Every row gives one point. The points of each table are mixes of a few directions, plus a little noise. Count the directions of each table, and those that both share. Where both have some left over, give the other angles between the two spaces (their principal angles), to ten degrees, smallest first.
In the rows, 128 means zero.

First:
[[122 128]
 [209 130]
 [ 89 127]
 [ 96 127]]
Second (6 x 2):
[[130 130]
 [165 174]
 [ 88  76]
 [124 123]
 [165 177]
 [ 98  88]]
Directions: first 1, second 1, shared 0; angles 50

First (7 x 3):
[[ 66 102 133]
 [ 51  96 131]
 [136 131 127]
 [110 120 130]
 [140 133 128]
 [219 167 124]
 [177 148 124]]
Second, 6 rows:
[[154 104 101]
 [ 55 173 140]
 [ 87 167 167]
 [187  96 132]
 [153 116 132]
 [131 112  95]]
Directions: first 1, second 2, shared 0; angles 50

First, 7 rows:
[[130 140 171 162 151 139]
 [135 114  85  25 119 163]
 [134 145 103 120 125 117]
 [130 136 124 100  87 113]
 [148 191 110 133 155 125]
 [110  68  97 131 109 113]
 [111 102 207 223 149 125]]
Second, 6 rows:
[[177 130 134 114 108 133]
 [ 37 125 110 185 179 123]
 [125  93 133 116 159  92]
 [107 159 120  89  44 196]
 [180 149 150 110 136  97]
 [141 112 121 153 144 126]]
Directions: first 4, second 4, shared 2; angles 90, 90

First:
[[138  57 201  37  73  64 147 165]
 [134 144 126 144 113 100 123 128]
 [122 144  94 174 167 204  81 152]
 [126 102 143 104 130 143 123 146]
 [126 170  86 192 155 168  94 129]
 [130 145 120 142 123 111 135 114]
 [134 139 137 123 102  72 152 106]
 [124  97 163  56 107  73 205  77]
 [118 146  98 151 165 177 131 104]
 [128 135 112 158 144 169  88 158]]
Second, 10 rows:
[[132  96 155  98 113 123 117 159]
 [138 109 165  87  82  53 154 127]
 [123 163  99 161 144 135 140  93]
 [124  73 145 106 152 217  64 213]
 [118 131 100 157 173 213  90 149]
 [130 105 144 110 125 139 113 156]
 [133 108 155  99 102  91 136 139]
 [120 173  83 177 160 157 134  89]
 [134 147 135 123  98  55 168  88]
 [127 177 100 161 130  95 163  68]]
Directions: first 3, second 2, shared 2

First, 10 rows:
[[ 87 161 165 132 155 125 132 118 115  68  84]
 [124 117 127 142 124 100  97 128 165 129  58]
 [ 98 166 159 136 156 157 163 116  86  59 129]
 [127 131 129 151 137 154 157 122 115  83 113]
 [169  85  86 149 100 133 128 133 159 161 121]
 [ 79 181 176 117 164 136 142 115  86  69 132]
 [147 112 109 104 111 118 113 134 133 187 178]
 [186  74  69 126  86 130 121 144 156 211 176]
 [ 99 160 157  93 143 112 114 128 106 136 164]
 [158  95  97 129 104 116 110 136 159 178 129]]
Second (9 x 11):
[[155 144 191 128 146 141 140 159  97 124 118]
 [152 124 126 118 125 131 124 139 124 156 152]
 [148 125  98 120 141  97  57 134 178 156  73]
 [ 95 152  99  99 138 119 107 106 123 131 175]
 [128 126  92 145 128 168 171 112 110  90 162]
 [118 121 118 209 139 175 185 109 131   7  30]
 [101 140 125  98 125 109 113 118 124 148 165]
 [125 117 168 106 102 114 149 141 110 175 182]
 [125 104 133 131 105  96 110 130 161 159  95]]
Directions: first 3, second 5, shared 3

First:
[[139 124  94 132 129 103 136 141 121 159 122 126]
 [130 134 105 141 113 116 123 142 123 112 142 121]
 [144 120 106 118 146 104 142 134 120 186 104 138]
 [121 143 108 154  95 126 111 144 127  68 164 110]
 [135 122 112 125 134 115 136 130 125 159 117 130]
 [140 132 126 117 145 114 134 134 120 155 113 142]
 [ 97 114 152 143  98 170 117 105 149  72 155  99]
 [102 138 136 161  81 157 103 130 141  24 181  98]
 [146 154 227  69 198 150 131 108 123 147  78 197]
 [126  95 113 119 139 124 148 112 133 199 101 119]]
Second (11 x 12):
[[119 121 107 143 133 123 128 132 129 138 133 119]
 [141 138 156 108 126 134 127 122 128 114 120 140]
 [158 150 196  77 119 146 128 113 127  91 111 159]
 [115 116  96 153 132 119 129 136 128 146 136 114]
 [151 144 177  91 121 137 125 118 128 100 115 151]
 [150 142 172  94 121 140 125 116 128 104 116 150]
 [ 92 101  47 187 138 107 129 148 130 172 149  91]
 [158 148 195  80 118 143 127 112 128  94 109 158]
 [139 137 153 110 124 134 127 121 128 115 121 139]
 [116 118 101 146 132 120 129 133 128 143 135 116]
 [ 72  88   7 218 145  97 132 157 131 195 161  75]]
Directions: first 3, second 1, shared 0; angles 30

First, 9 rows:
[[155 178 130 136 189 100  56 224 143 129 216 136   7 151 146 135 171  90]
 [155 111 173 129 131  88 168 151 143  68  64 127 138 158 123 131 129  85]
 [106 127 108 128 116 150 133 116 143 130 155 115 125 107 144 131 127 131]
 [101 104 123 150 127 131 125 126 121 161 123 129 140 104 114 117  97 164]
 [116 128  93 119  71 126 113 122 106 146 128 139 165 131 105 107 103 165]
 [ 97 116 109 133 101 139 136 118 135 148 154 116 138 101 133 127 109 140]
 [158 129 157 126 162 128 138 111 123 104  71 141 139 150 119 132 145 123]
 [128 134 119 120 130 162 138  83 135 110 103 129 149 125 132 130 138 142]
 [137 129 141 112 126 132 141 100 105 159 137 119 147 122 136 144 133 111]]
Second, 9 rows:
[[105 171 144 162 128 119 179 133 181  82 131  86 104 137  83 116 160 152]
 [ 93 138 111 115 131 114 105  75 146 125 138 163 125 125 155 134 131 133]
 [151 132 146 150 125 143 162 176 130 116 119  81 122 135  91 116 135 128]
 [ 73 150  92 121 128 141  95  48 173 116 131 150 106 132 157 115 131 117]
 [164  90 142 100 131  96 110 153  64 166 137 172 166 112 153 160 108 135]
 [138 115 133 114 131 107 120 131 104 142 135 154 144 120 142 145 122 135]
 [184  83 115 127 121 209 104 183  83 166  94  82 130 139 127  99  92  70]
 [134 140 156 138 131  87 165 154 127 113 141 127 136 122 105 145 145 161]
 [110 134 113 125 128 136 113  99 142 126 128 136 120 130 140 122 127 121]]
Directions: first 6, second 3, shared 0; angles 40, 60, 90

First:
[[130  93  41  93  95  94 130  95  85 105 191 216 152 208  43 183 168 126
  139 147]
 [130 118 131 143 146 193 135 115  56  89 123  81 115 149 239  97  83 141
  111  86]
 [ 63 175 154 153 178 140 139 101 188 142  68 149 115 113 132  74  70 130
  117 136]
 [126 130 110 157 169 130 147 144 147  48  85  82 103 158 178  57 119  92
  161 117]
 [151 129 143 146 128 119 125 168 139 134 128  85 135 102 161 115 150 116
  133 111]
 [121 131  79 144 115  85 120 156 149 170 160 170 166 144  98 157 166 130
  103 126]
 [144 128 120 125 106 148 108 159 145 134 115 103 112 121 153 162 119 154
   87 142]
 [120 123  78 114 101 102 116 129 143 158 156 190 146 155  69 184 150 143
  101 151]
 [168 120 138 127 116 112 121 176 158 109 115  78 112 107 131 132 157 116
  143 138]
 [140 125 203  93 121 137 133  86  93 145 136 123 122  80  93 129 123 126
  167 130]
 [118 140 209 108 133 146 132  84 103 170 129 131 130  72 113 120 107 135
  145 122]]
Second (9 x 20):
[[130 145 117 101 108 133 193 121 122 112 141 104 122 116 152 123 142  95
  114 120]
 [155 127 104 150 139 122 137 135 132 164 150 145 152 117 146 115 109 134
  128 111]
 [ 99 105 116 152 174 127 108 132 175 155   8 164  49  66 103 143 131 205
  143 199]
 [ 90 145 131 110 125 127 132 125  90 109 173 123 140 178 145 129 149 108
   88 104]
 [  7 130 142 173 143  93  41 127 130 140  87 174 154 164  73 150 192 152
  117 134]
 [204 121 118  91 141 160 169 132 109 118 165 106  89 127 178 115  73 136
  113 128]
 [154 127 138 133  98 123 134 124 148 124 123 111 155 105 108 126 128 100
  164 123]
 [199 103 151  94 148 166 101 134 111  99 143 106  73 147 143 128  64 160
  132 149]
 [115 147 134 148  74 101 135 121 135 130 162 116 217 133 103 123 164  61
  152  84]]
Directions: first 6, second 5, shared 1; angles 40, 50, 70, 80

First, 9 rows:
[[ 75 121 155 122 131 123 135 141 130 121 142 113 137 113 111 141 126 123
  134 121 137 126 117 105 138 134 149 125 116 116 138 131]
 [ 36 101 118 143 146 176 147 162 126  77 151 132  88  97  76 139 160 120
  131  83  85 170 149 140  64 144 134 132 177 118 146 124]
 [163 159 116 100 112  96 134 116 134 181  97 121 139 156 165 133 116 109
  127 162 144 102 116 132 149 121 125  95 123 116 103 141]
 [214 137 121 136 135 143 137  89 145 159 131 123 152 135 182 107  99 134
  117 178 143 106 126 159 146 133 135 150 101 135  95 156]
 [204 157 164 122 130 123 126  75 133 162 125 134 186 150 149 114  79 113
  142 161 136 100 118 133 135 122 124 156  86 153  96 130]
 [149 128 107 110 104 106 111 127 143 124 116 115 131 124 150 140 118 159
  118 157 139 118 101 136 173 115 131 112  96 108 128 137]
 [174 128 128 134 120 114 104 115 123 122 124 137 138 135 136 118 119 150
  126 132 137 122 124 124 151 116 114 141 107 144 134 116]
 [ 77 102 131 160 152 139 137 166 103 118 145 133  90 119 108 116 172 120
  121  80 140 146 162 100 111 145 131 130 175 139 158 117]
 [ 61 120 112 125 121 131 120 162 114  87 121 145  91 123  75 144 161 125
  136  78  91 161 140 122  85 122 107 110 171 125 154  99]]
Second, 8 rows:
[[120 129 130 127 129 130 131 129 128 129 128 127 128 128 125 130 128 124
  130 126 124 129 129 129 123 129 130 127 132 127 127 128]
 [ 42 140 148 113 142 153 167 141 129 133 133 126 126 124  88 147 133  73
  147 106  94 142 137 129  61 144 141 113 167 114 115 132]
 [201 118 110 141 116 107  96 118 126 124 124 131 131 132 162 112 124 174
  111 147 157 117 120 127 185 115 117 140  95 141 139 124]
 [246 113 100 149 109  93  75 111 125 120 121 131 131 134 183 101 121 204
  100 159 175 109 115 126 219 106 110 147  75 148 144 123]
 [ 88 133 138 121 135 139 146 134 129 130 130 127 127 126 110 137 131 102
  137 118 111 135 133 129  97 135 134 121 146 121 121 130]
 [160 124 120 133 123 119 114 123 128 126 127 129 129 129 142 121 126 148
  121 137 141 123 125 127 152 123 123 133 114 133 133 126]
 [159 124 121 133 123 120 114 123 128 126 126 128 130 129 143 121 126 148
  121 136 141 123 125 127 153 123 123 133 114 134 133 126]
 [  7 145 157 107 148 164 182 145 129 137 135 124 124 121  72 155 135  51
  156  96  80 147 140 130  34 150 147 108 184 108 111 134]]
Directions: first 6, second 1, shared 1
